Each row is a point. Two turns around zero, p and q, are shown by what they do to some points. Where does a point land after both, in the order given? Backwards means that the second turn is done in reverse. Each puzzle has new turns, and all numbers are rounded.

Turn p:
[-0.23  0.12 -0.37] -> [-0.18  0.11 -0.40]
[0.43 0.43 0.23] -> [ 0.65 -0.07  0.02]
[ 0.22 -0.37 -0.10] -> [-0.18 -0.39  0.12]
[0.14 0.12 0.08] -> [ 0.20 -0.03  0.02]
[-0.23 -0.23 -0.04] -> [-0.32  0.06  0.06]
[-0.32 -0.08  0.20] -> [-0.17  0.29  0.18]
Turn q:
[-0.24  0.22 -0.27] -> [-0.03  0.27 -0.32]
[-0.37 -0.10  0.31] -> [-0.49 -0.03  0.07]
[ 0.28  0.23 -0.07] -> [0.31 0.17 0.11]
[-0.14 -0.12  0.05] -> [-0.16 -0.09 -0.04]
[ 0.10 -0.38  0.32] -> [-0.14 -0.40  0.27]
[ 0.37  0.15 -0.33] -> [ 0.51  0.08 -0.08]
Where do these land?
p, then q: [ 0.27 -0.24  0.03] -> [-0.15 -0.32  0.10]
q, then p: [ 0.23 -0.08 -0.23] -> [ 0.05 -0.33  0.01]
p, then q: [-0.02  0.20 -0.10] -> [ 0.19  0.06 -0.10]
p, then q backwards: [ 0.09 -0.35  0.29] -> [ 0.16 -0.09  0.42]
q, then p: [-0.41 -0.11 -0.19] -> [-0.30  0.07 -0.34]
p, then q: [-0.15  0.58  0.20] -> [0.49 0.37 0.15]

Turn p:
[ 0.07  0.11  0.15 -0.10] -> [ 0.11  0.06  0.10 -0.16]
[-0.17  0.04 -0.30 -0.34] -> [-0.06  0.02 -0.44 -0.19]
[0.03 0.25 0.36 0.27] -> [0.14 0.28 0.40 0.09]
[-0.13 -0.18 -0.03  0.30] -> [-0.22 -0.02  0.08  0.29]
[ 0.19  0.27 -0.46 -0.35] -> [ 0.38 -0.06 -0.53 -0.14]
[ 0.01 -0.50  0.27  0.22] -> [-0.35 -0.29  0.39  0.11]
Turn q:
[-0.05 -0.07 -0.27  0.17] -> [ 0.00 -0.26 -0.10  0.17]
[-0.19 -0.24  0.25 -0.09] -> [-0.13 -0.07  0.20 -0.32]
[ 0.50  0.32 -0.20  0.46] -> [0.29 0.13 0.05 0.71]
[-0.11 -0.18  0.16 -0.50] -> [ 0.03  0.09 -0.09 -0.55]
[-0.15  0.16  0.06 -0.04] -> [-0.19  0.11 -0.06 -0.01]
Where do these land?
q, then p backwards: [-0.31  0.14  0.09 -0.34] -> [-0.36 -0.02  0.01 -0.33]
p, then q: [ 0.53  0.09 -0.18 -0.36] -> [ 0.64 -0.10 -0.06 -0.17]
p, then q backwards: [-0.04 -0.25 -0.06 -0.02] -> [-0.22 -0.04 -0.09  0.09]
p, then q: [-0.26  0.25 -0.05  0.43] -> [-0.25  0.15  0.07  0.48]
p, then q: [ 0.09 -0.22  0.20  0.28] -> [-0.16 -0.02  0.38 -0.07]

Turn p:
[ 0.45  0.03  0.07 -0.29  0.22  0.19] -> [ 0.23 -0.18  0.27 -0.03  0.43  0.18]
[-0.03 -0.32 -0.08  0.24 -0.35 -0.11] -> [ 0.12 -0.04 -0.29  0.13 -0.41  0.14]
[-0.08  0.35 -0.16 -0.33  0.24 -0.12] -> [-0.17 -0.03 -0.03 -0.27  0.40 -0.28]
[ 0.26 -0.23 -0.18  0.61 -0.37  0.06] -> [ 0.47  0.28 -0.29  0.32 -0.37  0.22]
[-0.28  0.29  0.26  0.19  0.27 -0.16] -> [-0.24  0.18  0.25  0.10 -0.05 -0.45]
[-0.25  0.34  0.45  0.16  0.24  0.10] -> [-0.23  0.27  0.51  0.02 -0.07 -0.29]
[ 0.02 -0.24 -0.07 -0.42 -0.05 -0.22] -> [-0.08 -0.48 -0.16 -0.13  0.07  0.06]
[-0.23 -0.10 -0.25 -0.24  0.26  0.05] -> [-0.37 -0.07 -0.17  0.00  0.27  0.07]
[ 0.15 -0.12 -0.05  0.09 -0.45  0.21] -> [ 0.27  0.09 -0.10 -0.13 -0.26  0.34]
Turn q:
[-0.19 -0.13 -0.13 -0.11 -0.15  0.33] -> [-0.14 -0.15 -0.21  0.20 -0.03  0.30]
[ 0.23 -0.02 -0.10 -0.14  0.06  0.25] -> [ 0.15 -0.20  0.05  0.01  0.18  0.23]
[ 0.06 -0.08  0.96  0.11  0.62 -0.19] -> [-0.04  0.06  1.05  0.16 -0.29 -0.39]
[ 0.07 -0.11 -0.05 -0.03 -0.25 -0.23] -> [ 0.08 -0.08 -0.20 -0.18 -0.18 -0.12]
[-0.09  0.43 -0.18 -0.29 -0.15  0.07] -> [ 0.14  0.34 -0.18 -0.10  0.02  0.40]
[-0.09 -0.16 -0.25  0.13  0.12 -0.20] -> [-0.26 -0.05 -0.11 -0.17  0.14 -0.19]
[ 0.01  0.07 -0.25  0.33 -0.25 -0.03] -> [ 0.07  0.07 -0.40  0.09  0.14 -0.21]
Where do these land?
q, then p backwards: [ 0.08 -0.31  0.15 -0.06  0.04  0.12] -> [ 0.03 -0.22  0.25 -0.14  0.02 -0.13]
p, then q backwards: [ 0.06 -0.06  0.01  0.21 -0.20  0.42] -> [-0.12  0.35  0.12 -0.32 -0.06  0.11]
p, then q: [ 0.30  0.28  0.03 -0.15  0.11 -0.16] -> [ 0.06 -0.12  0.33 -0.30  0.02 -0.12]
p, then q: [ 0.24 -0.09 -0.34 -0.07  0.00  0.06] -> [-0.01 -0.15  0.05 -0.03  0.39  0.10]
p, then q backwards: [ 0.30 -0.13 -0.34  0.13  0.15  0.05] -> [ 0.11  0.23 -0.20  0.15 -0.15  0.34]
p, then q backwards: [ 0.18  0.02  0.15 -0.14 -0.38 -0.15] -> [ 0.32 -0.13  0.11 -0.23 -0.18 -0.17]
q, then p: [-0.27  0.04  0.14  0.34  0.01 -0.20] -> [-0.03  0.08 -0.14 -0.09 -0.18 -0.43]
p, then q: [-1.20 -0.06  0.16 -0.11  0.03  0.03] -> [-0.66  0.56 -0.50  0.15 -0.63  0.26]
q, then p: [ 0.30  0.30  0.03 -0.15  0.24 -0.17] -> [ 0.13 -0.19  0.39 -0.13  0.25 -0.06]

Turn p:
[-0.04 -0.18  0.30  0.18 -0.08  0.04] -> [-0.04 -0.25  0.16 -0.25 -0.02  0.12]
[-0.45  0.31  0.07  0.01  0.34  0.34] -> [-0.50  0.16 -0.14  0.04  0.44  0.23]
[ 0.32 -0.11 -0.53  0.25 -0.05 -0.23] -> [ 0.26 -0.05  0.22  0.54 -0.29 -0.15]
[ 0.37  0.50  0.30  0.12 -0.10  0.00] -> [ 0.40  0.28  0.30 -0.18  0.34  0.13]
[ 0.18 -0.20 -0.33 -0.14 -0.01  0.09] -> [ 0.17 -0.12 -0.25  0.28 -0.15 -0.07]
[-0.22  0.12 -0.29  0.35 -0.11  0.40] -> [-0.18  0.01  0.03  0.35 -0.01  0.53]
[-0.38 -0.25 -0.10 -0.37 -0.17 -0.03] -> [-0.27  0.03 -0.40 -0.14 -0.36 -0.06]
[ 0.00 -0.27  0.27 -0.18  0.02 -0.35] -> [-0.02 -0.13  0.03 -0.34 -0.15 -0.37]
[ 0.23  0.09  0.31 -0.23  0.17 -0.26] -> [ 0.18  0.07  0.04 -0.28  0.21 -0.38]
Turn q:
[-0.06  0.55  0.10  0.42  0.20 -0.31] -> [ 0.19  0.70  0.29 -0.06  0.07 -0.10]
[ 0.26 -0.26  0.31  0.28 -0.16  0.08] -> [ 0.15 -0.22  0.31  0.34 -0.21 -0.06]
[ 0.27  0.07 -0.19 -0.40  0.24  0.05] -> [ 0.14 -0.17 -0.13 -0.33  0.18  0.35]
[-0.17 -0.14  0.01  0.23 -0.59  0.33] -> [-0.25 -0.05 -0.20  0.48 -0.47 -0.08]
[ 0.03 -0.01  0.19 -0.50  0.17 -0.17] -> [ 0.13 -0.25 -0.03 -0.50  0.05 -0.10]
[-0.17  0.01 -0.05 -0.22  0.31  0.00] -> [-0.18 -0.03  0.01 -0.31  0.21  0.02]
[-0.03 -0.34 -0.10  0.13 -0.24  0.39] -> [-0.28 -0.27 -0.08  0.40 -0.15  0.12]
[-0.13  0.13 -0.26  0.05  0.08 -0.36] -> [ 0.09  0.28 -0.18 -0.04  0.31 -0.15]
Where do these land?
p, then q backwards: [ 0.07  0.25  0.20  0.17 -0.44  0.02] -> [0.31 0.41 0.11 0.00 0.22 0.10]
q, then p: [ 0.24  0.21 -0.48  0.43 -0.04  0.36] -> [-0.07 -0.01  0.14  0.28  0.37  0.64]
p, then q backwards: [ 0.17 -0.07  0.50 -0.23  0.00  0.13] -> [ 0.08  0.03 -0.03 -0.48  0.22 -0.26]
q, then p: [ 0.03 -0.07 -0.12 -0.47  0.24 -0.27] -> [ 0.04 -0.10 -0.39  0.15  0.07 -0.43]
q, then p: [ 0.12 -0.13 -0.27 -0.07  0.19  0.24] -> [-0.19 -0.25 -0.19  0.13  0.16  0.15]
q, then p: [-0.51  0.31 -0.11  0.39  0.22 -0.11] -> [-0.34  0.57  0.20 -0.08  0.31 -0.03]
q, then p backwards: [ 0.18 -0.38  0.10 -0.11  0.07 -0.21] -> [ 0.33 -0.23  0.14  0.10  0.23  0.03]
p, then q: [-0.29 -0.13  0.18 -0.11 -0.25 -0.14] -> [-0.08 -0.09 -0.37 -0.16 -0.20 -0.11]

Turn p:
[-0.32 -0.12 -0.38  0.01 -0.21 -0.25  0.14 -0.10] -> [-0.45 -0.06 -0.05  0.24  0.20 -0.06  0.16  0.25]
[-0.31  0.41  0.28  0.12  0.24  0.05 -0.32 -0.13] -> [-0.17  0.42  0.28 -0.35 -0.12  0.23 -0.21 -0.13]
[ 0.20 -0.34 -0.26 -0.45  0.02 -0.33  0.19  0.28] -> [ 0.19 -0.54  0.22  0.25  0.29 -0.20  0.22  0.19]
[ 0.19 -0.21  0.29 -0.21 -0.15 -0.01  0.06 -0.18] -> [ 0.04 -0.40 -0.05  0.00 -0.29  0.01 -0.09 -0.09]
[ 0.39 -0.36  0.31 -0.04  0.03 -0.20 -0.39  0.08] -> [ 0.20 -0.42  0.02 -0.24  0.09 -0.26 -0.40 -0.26]
[-0.13  0.36 -0.02  0.23 -0.10  0.22 -0.22 -0.43] -> [-0.33  0.39 -0.17 -0.32 -0.29  0.02  0.06 -0.10]
[-0.01 -0.40 -0.04 -0.10  0.07  0.11 -0.30 -0.45] -> [-0.32 -0.21 -0.01 -0.02 -0.11 -0.23  0.04 -0.52]
[ 0.27  0.30 -0.40  0.11 -0.05  0.25  0.25  0.29] -> [ 0.39  0.29 -0.26  0.04  0.11 -0.07  0.40  0.26]
[ 0.09  0.04  0.30  0.17  0.30 -0.14  0.26  0.30] -> [ 0.39  0.13  0.20  0.22 -0.01  0.05 -0.34  0.13]
[-0.37  0.32 -0.08  0.16 -0.16  0.31  0.33  0.35] -> [ 0.08  0.40 -0.19  0.18  0.13  0.53  0.17  0.26]
Turn q:
[-0.06 -0.10 -0.34  0.04 -0.17 -0.01 -0.11 -0.13] -> [-0.13  0.30 -0.16 -0.05 -0.16 -0.14 -0.01 -0.08]
[ 0.32  0.26 -0.07 -0.27  0.21  0.38  0.11  0.53] -> [-0.39 -0.44  0.00 -0.31  0.24  0.20 -0.35  0.26]
[ 0.13  0.54  0.12 -0.10  0.01  0.21  0.26 -0.23] -> [ 0.33 -0.08  0.10 -0.44 -0.04  0.38 -0.17  0.09]
[ 0.04 -0.22  0.18  0.25 -0.26 -0.24  0.33 -0.39] -> [ 0.42  0.17 -0.01  0.35 -0.42  0.05  0.10  0.12]
[-0.16  0.04  0.39  0.34 -0.08  0.05  0.08 -0.39] -> [ 0.39  0.13  0.08  0.18 -0.11  0.37  0.28 -0.14]
[ 0.28 -0.23 -0.15 -0.53  0.18  0.16 -0.34  0.34] -> [-0.56 -0.48 -0.03 -0.21  0.00 -0.34 -0.07 -0.10]
[-0.05  0.03  0.08  0.46 -0.37 -0.12  0.17 -0.21] -> [ 0.26  0.40  0.05  0.32 -0.21  0.26 -0.06  0.00]
[-0.01  0.11  0.07  0.15  0.01 -0.36 -0.22 -0.01] -> [ 0.19  0.09  0.09  0.18  0.15 -0.15 -0.13 -0.26]
[-0.43  0.08 -0.25 -0.40  0.01 -0.43 -0.01  0.36] -> [-0.10  0.20  0.29 -0.15  0.37 -0.61 -0.03  0.24]
[-0.24 -0.13  0.15  0.10 -0.17  0.05 -0.08 -0.05] -> [-0.05  0.16  0.15  0.14 -0.05  0.08  0.25 -0.07]
[ 0.18 -0.37 -0.17 -0.04  0.64  0.31 -0.19  0.18] -> [-0.36 -0.47 -0.56 -0.01  0.24 -0.08  0.20 -0.07]
Where do these land?
q, then p: [-0.38 -0.24  0.35  0.14 -0.18 -0.26  0.08 -0.34] -> [ 0.30  0.12 -0.27  0.12 -0.41 -0.08 -0.21  0.39]
p, then q: [ 0.34 -0.07  0.08  0.16  0.07  0.34  0.13 -0.31] -> [ 0.14  0.34 -0.02 -0.01 -0.39 -0.07 -0.30 -0.06]
p, then q backwards: [-0.12  0.53  0.02 -0.40 -0.09 -0.37 -0.28  0.29] -> [-0.29  0.45  0.15 -0.44  0.01  0.31  0.35  0.20]
q, then p: [-0.23  0.23 -0.05 -0.44 -0.15  0.04 -0.16  0.38] -> [-0.06 -0.15  0.52 -0.05 -0.04  0.37 -0.23 -0.06]
p, then q: [ 0.21 -0.04 -0.23  0.25  0.23  0.09  0.12 -0.07] -> [ 0.31  0.14 -0.04  0.07  0.05 -0.05 -0.33 -0.04]
p, then q: [ 0.09  0.05 -0.32  0.06  0.30  0.29  0.26 -0.12] -> [ 0.40  0.17 -0.01  0.06 -0.05  0.21 -0.31  0.18]
p, then q backwards: [ 0.31 -0.34 -0.13  0.04  0.28  0.19  0.01 -0.28] -> [ 0.06 -0.29  0.03 -0.05  0.02 -0.36 -0.38 -0.25]
q, then p: [ 0.19  0.26 -0.11  0.23  0.18  0.40  0.17  0.06] -> [ 0.09  0.10 -0.04 -0.04  0.21  0.09  0.42 -0.38]
q, then p: [ 0.15  0.33 -0.28 -0.33 -0.28 -0.11  0.11  0.38] -> [-0.06 -0.19  0.32 -0.45  0.30  0.27 -0.21 -0.10]
q, then p backwards: [-0.32 -0.37  0.53  0.04 -0.12 -0.42 -0.12  0.16] -> [-0.04 -0.27 -0.37 -0.28  0.54 -0.10  0.41  0.00]
p, then q: [-0.26 -0.36  0.15  0.26 -0.25 -0.19 -0.33 -0.14] -> [-0.12  0.26 -0.13 -0.12  0.19 -0.28  0.42 -0.33]

Turn p:
[-0.14  0.07 -0.55 -0.14 -0.41 -0.17 -0.16 -0.02 -0.12] -> [-0.20 -0.29 -0.44 -0.05 -0.28 -0.04 -0.40  0.11 -0.12]
[-0.07  0.08 -0.16  0.27  0.01 -0.05 -0.20  0.11 -1.01] -> [-0.37 -0.41  0.21  0.52  0.05 -0.69 -0.28  0.09 -0.07]
[ 0.05  0.22  0.36 -0.07  0.10 -0.10 -0.17  0.11 -0.27] -> [-0.25  0.11  0.35  0.06  0.21 -0.10 -0.07  0.24  0.08]
[ 0.01 -0.46  0.28  0.04  0.26  0.19 -0.30  0.07  0.24] -> [ 0.18  0.12  0.44  0.03 -0.04  0.30 -0.06 -0.44  0.13]
[-0.07  0.05  0.41 -0.26  0.25 -0.04  0.46 -0.25 -0.18] -> [-0.25 -0.04  0.17 -0.23  0.35 -0.09  0.58  0.01 -0.03]
[ 0.09  0.16 -0.14 -0.07  0.20 -0.21  0.50  0.18  0.25] -> [ 0.25 -0.12 -0.34 -0.05  0.30  0.16  0.30  0.23  0.19]
[-0.14  0.11 -0.15 -0.09 -0.24  0.31 -0.03  0.01  0.30] -> [ 0.11  0.14 -0.19 -0.05 -0.16  0.26 -0.08  0.02 -0.37]
[-0.16  0.06  0.37  0.26  0.06 -0.23 -0.01  0.07  0.29] -> [-0.05  0.31  0.10  0.17 -0.12  0.23  0.24  0.11  0.32]
[ 0.15 -0.24  0.11  0.14 -0.33 -0.11  0.07  0.18  0.28] -> [ 0.30 -0.02  0.08 -0.11 -0.40  0.15  0.06  0.15  0.18]
[ 0.28 -0.03 -0.54 -0.09  0.10  0.41 -0.15 -0.46  0.23] -> [ 0.29  0.19 -0.41 -0.28  0.09 -0.17 -0.30 -0.51 -0.30]
Turn q:
[ 0.37 -0.46  0.07  0.05  0.01 -0.19 -0.22 -0.21 -0.26] -> [ 0.37 -0.17  0.09 -0.40  0.21  0.21 -0.12 -0.33  0.09]
[-0.28  0.00  0.19  0.16 -0.09  0.15  0.26 -0.12 -0.03] -> [ 0.00 -0.05  0.18  0.23 -0.30 -0.12 -0.14 -0.06 -0.20]
[ 0.07  0.37  0.29 -0.23  0.13  0.03  0.13  0.12  0.03] -> [-0.19  0.31  0.29  0.02 -0.09 -0.08  0.19  0.16  0.18]
[-0.38 -0.29 -0.11  0.26  0.44  0.35 -0.24  0.03 -0.22] -> [-0.25 -0.46  0.10  0.13  0.29 -0.04  0.15 -0.31 -0.48]
[-0.18  0.21 -0.15 -0.07 -0.05 -0.14 -0.26 -0.54 -0.13] -> [ 0.01  0.28 -0.32  0.06 -0.08 -0.02  0.09 -0.55 -0.02]
[ 0.29  0.30  0.08  0.03 -0.17 -0.28  0.18  0.11  0.34] -> [ 0.23  0.23 -0.05  0.14 -0.13  0.06  0.05  0.37  0.40]
[ 0.10 -0.39 -0.12 -0.20 -0.01 -0.03  0.09  0.23  0.51] -> [-0.19 -0.33 -0.13 -0.01  0.11  0.16 -0.33  0.31  0.36]
[-0.30 -0.16 -0.61  0.09  0.27  0.16  0.27 -0.05  0.02] -> [-0.27 -0.55 -0.39  0.04 -0.22 -0.13  0.18 -0.03 -0.19]
[ 0.27  0.66 -0.09 -0.35 -0.13  0.44 -0.21 -0.09 -0.11] -> [-0.33  0.69 -0.10 -0.18 -0.12  0.34  0.33  0.10 -0.20]
[ 0.35  0.08  0.33  0.14 -0.33 -0.29 -0.18 -0.05  0.15] -> [ 0.47  0.34  0.10  0.07  0.12  0.21 -0.17  0.07  0.25]
[-0.32 -0.32  0.12  0.14 -0.07 -0.20  0.18  0.56 -0.30] -> [ 0.16 -0.29  0.21 -0.09  0.21 -0.59 -0.22  0.26 -0.21]
Where do these land?
p, then q: [-0.19  0.49 -0.11  0.22 -0.03 -0.02  0.39 -0.10  0.14] -> [ 0.08 -0.20 -0.28 -0.04 -0.21 -0.25  0.37  0.36 -0.15]
p, then q: [ 0.05  0.05  0.21  0.16  0.43 -0.08 -0.29 -0.24  0.06] -> [-0.08  0.19  0.02  0.45 -0.12  0.04  0.25 -0.20  0.22]
q, then p backwards: [-0.31  0.09 -0.23 -0.20  0.09  0.10  0.42 -0.17  0.17] -> [-0.31 -0.08 -0.13  0.20 -0.35 -0.28 -0.06 -0.21 -0.21]
p, then q: [ 0.28 -0.48  0.68  0.13 -0.14 -0.18 -0.38 -0.22 -0.37] -> [ 0.09  0.51  0.39  0.38 -0.03 -0.17 -0.58 -0.14  0.47]
q, then p: [-0.35  0.15 -0.06  0.10 -0.03 -0.11 -0.25 -0.13  0.33] -> [ 0.05  0.19 -0.32  0.36 -0.08 -0.18 -0.02 -0.17  0.13]
q, then p: [-0.21  0.10 -0.15 -0.01  0.09 -0.08  0.46  0.37  0.27] -> [ 0.13 -0.29 -0.03  0.25 -0.33  0.31  0.00  0.21  0.31]
p, then q: [ 0.57 -0.33 -0.12 -0.17 -0.21 -0.15 -0.22  0.03 -0.21] -> [-0.02  0.19 -0.01 -0.21  0.42  0.14 -0.38 -0.12  0.44]
p, then q backwards: [ 0.05 -0.34  0.03  0.27  0.06 -0.02 -0.47 -0.08 -0.43] -> [-0.46 -0.20  0.46 -0.12  0.10 -0.13  0.23 -0.22  0.04]
q, then p backwards: [-0.17  0.36 -0.12 -0.32  0.01  0.06  0.09  0.22 -0.05] -> [-0.06  0.36  0.17  0.07 -0.18 -0.14  0.05 -0.31 -0.14]
q, then p: [ 0.30 -0.09 -0.13 -0.18 -0.26  0.48  0.24  0.32  0.08] -> [-0.02 -0.32  0.32  0.16  0.01  0.32 -0.28  0.21 -0.40]
